Each row of a before or after table is a point. One or more steps were done to the points. Then noise was added and the rows were shuffled. The steps act on columns, c1 being the first. Name the steps. A step turns or swaps two columns, mirrors them in a line or flattens them onto one, adds a multiple of one to another, or multiplies or shifts one. Angles are multiples of 10 degrees, from the lower column toward the higher: turns from -170 to 170, lines from 10 to 170 but not 90. Use the fewest steps. Two steps may share a column if one is a turn and the other turns, adds or multiplies; they go together, in the order done. Otherwise the lowest column goes first.
In the rows, zero is written as 128.

Before (11 x 2):
[[ 98 155]
 [173 141]
 [122 106]
 [122 171]
 [156  94]
 [150 109]
 [107 119]
 [111  56]
 [156 171]
 [144 106]
 [139 228]]
After (11 x 2):
[[111  43]
 [154 114]
 [155 189]
 [137 235]
 [172 173]
 [145 118]
 [ 98 133]
 [149 125]
 [120 102]
 [121 170]
 [108 104]]
Steps: add 0.7 times c1 to c2

Before (10 x 6):
[[122 107 129  79 171  49]
 [185 145  13 155 102  86]
 [129 116 120 121 150 186]
 [180 105  33 161  42 111]
 [112 149 111 136 109 169]
 [163 130 144  80 170 139]
 [133 143 150 131 158 159]
 [143 158 143 103 113 134]
 [193  97  80 137 128  78]
 [124 153 159 169 122 177]]
After (10 x 6):
[[129 127 142 124 152 182]
 [161 115 116  79 165 139]
 [131 117 104 130 159 161]
 [109 151 119 137 110 171]
 [181 199 196 164  41 112]
 [186 238 170 154 105  87]
 [124 115  93 167 125 174]
 [123 114 145  80 171  50]
 [140 132  91 105 114 132]
 [192 158 182 136 126  78]]
Steps: mirror c2 and c3 in the line at 150 degrees

Before (13 x 11):
[[107 145 170  71 140 160 129 133 133 177 103]
 [145 181 125 176 126 142 114 127 155 205  99]
 [ 98 157 153 181  94 151 122 170 166 124  86]
 [114 104 117  57 180  86 177 147 140 180 124]
 [ 71 127  89  47 138 153 150 118 133 152 115]
 [123 177 137 162 159 181 131 141 164 133 111]
 [ 96  94 110  89 142 120  85 158 117 173 138]
 [143  68 119 151  76 178 112 137 160 118 142]
 [152  72 132 145  74 110  65 116 159  32 121]
 [109  59 132 121 101  95  78 120 199 103 177]
 [116 155 138 139  99 119 109 133 161 176 103]
 [101 172 155 171 114 133 155 128 125 133 154]
 [ 96 150 153 194 154 147 144 107 142 191  87]]
After (13 x 11):
[[125  90 130  99 188  84  92 117 248 157 182]
 [173 126 154 114  82 144 140 134 148 122 151]
 [ 58 139  87  58 135 159 146 152 119 118 114]
 [ 61 178 114  98 157 131 127 146 134  76 129]
 [147 103 135 117  95 115 115 156 137  86 104]
 [175 138 122 152  77 125 128 181 124  68 101]
 [196 155 159 106 107 151 149 185 101  92  90]
 [150  63 120 149 181 144 148 116 178 127 141]
 [ 91 133 112  93 164 102 107 135 126  72 135]
 [182  98 151 101  91 138 136  94 125 106  91]
 [161 168 136 128  86 165 152 120 148 114 112]
 [135  63 130 156 176  93  92  75 149 209 118]
 [ 79 140 172 103 112 147 146 158 111  87 105]]
Steps: mirror c1 and c4 in the line at 50 degrees; turn c2 and c5 by -80 degrees; flatten c6 and c7 onto the line at 40 degrees; turn c8 and c10 by -140 degrees; add 1 times c11 to c9
